Each row of a before or after table is a point. One or more steps were done to the points. Then noise was added and the rows were shuffled. The steps act on how far a point lies along the listed directions, d1 being the first. What was done? A step turns or swaps two directions, mirrors them in a line or flattens them onto one, adds a multiple of one to another, or multiplies one. Angles are multiples of 10 degrees, from the lower direction toward the higher: turns from -170 to 170, lines from 10 to 170 but not 90. Use the fewest steps. Two steps may share a direction if one is a turn and the other turns, adds or multiplies; they go together, in the order done. Otherwise the lowest direction goes first.

Directions:
(1): [-0.05  0.48]
(2): [0.48 0.05]
Before:
[[-0.29  0.28]
 [-0.16  0.55]
 [-0.05  0.32]
 [ 0.02 -0.68]
 [ 0.20  0.72]
 [ 0.78 -0.01]
 [ 0.37  0.28]
 [ 0.46 -0.29]
 [ 0.28  0.06]
 [ 0.14  0.41]
 [ 0.23 -0.24]]
After, 11 rows:
[[-0.12  0.54]
 [ 0.01  0.42]
 [-0.05  0.33]
 [ 0.03 -0.66]
 [ 0.08  0.03]
 [ 0.18 -0.29]
 [ 0.02  0.67]
 [ 0.11 -0.26]
 [ 0.28 -0.03]
 [ 0.16  0.21]
 [-0.14  0.26]]
Steps: multiply d2 by 0.4

Directions:
(1): [ 0.28  0.18  0.17 -0.07 -0.74 -0.13]
(2): [ 0.05 -0.33 -0.01 -0.68  0.06 -0.36]
(3): [ 0.49 -0.09  0.37  0.30  0.29 -0.38]
(4): [ 0.33  0.00  0.34 -0.30  0.12  0.61]
(5): [-0.39  0.48  0.50 -0.17  0.13 -0.17]
(6): [ 0.35  0.57 -0.42 -0.18  0.21 -0.08]
Before, 8 rows:
[[-0.50  0.32  0.39  0.14 -0.52  0.40]
 [-0.30 -0.12 -0.41  0.31 -0.23  0.31]
 [-0.66 -0.29 -0.04  0.22 -0.28  0.46]
 [-0.02 -0.15  0.56  0.27 -0.24 -0.19]
 [ 0.33  0.04 -0.09  0.10  0.44 -0.50]
 [ 0.42 -0.28 -0.22 -0.17  0.23 -0.08]
 [-0.50  0.03 -0.53 -0.11 -0.52 -0.06]
 [-0.12 -0.17 -0.62  0.27 -0.41  0.34]]
After:
[[-0.52  0.03 -0.32  0.27 -0.17  0.22]
 [ 0.53 -0.21 -0.29 -0.12  0.46  0.16]
 [-0.82 -0.19  0.05  0.39 -0.15  0.03]
 [ 0.11 -0.07 -0.14 -0.49  0.24  0.30]
 [-0.49  0.15 -0.44  0.09 -0.48  0.32]
 [-0.38  0.00 -0.50  0.08 -0.59 -0.37]
 [-0.30  0.28  0.43  0.58 -0.58 -0.36]
 [ 0.26 -0.31  0.47  0.26 -0.41  0.00]]
Steps: multiply d1 by 1.6; turn d3 and d5 by -60 degrees; turn d4 and d5 by 60 degrees
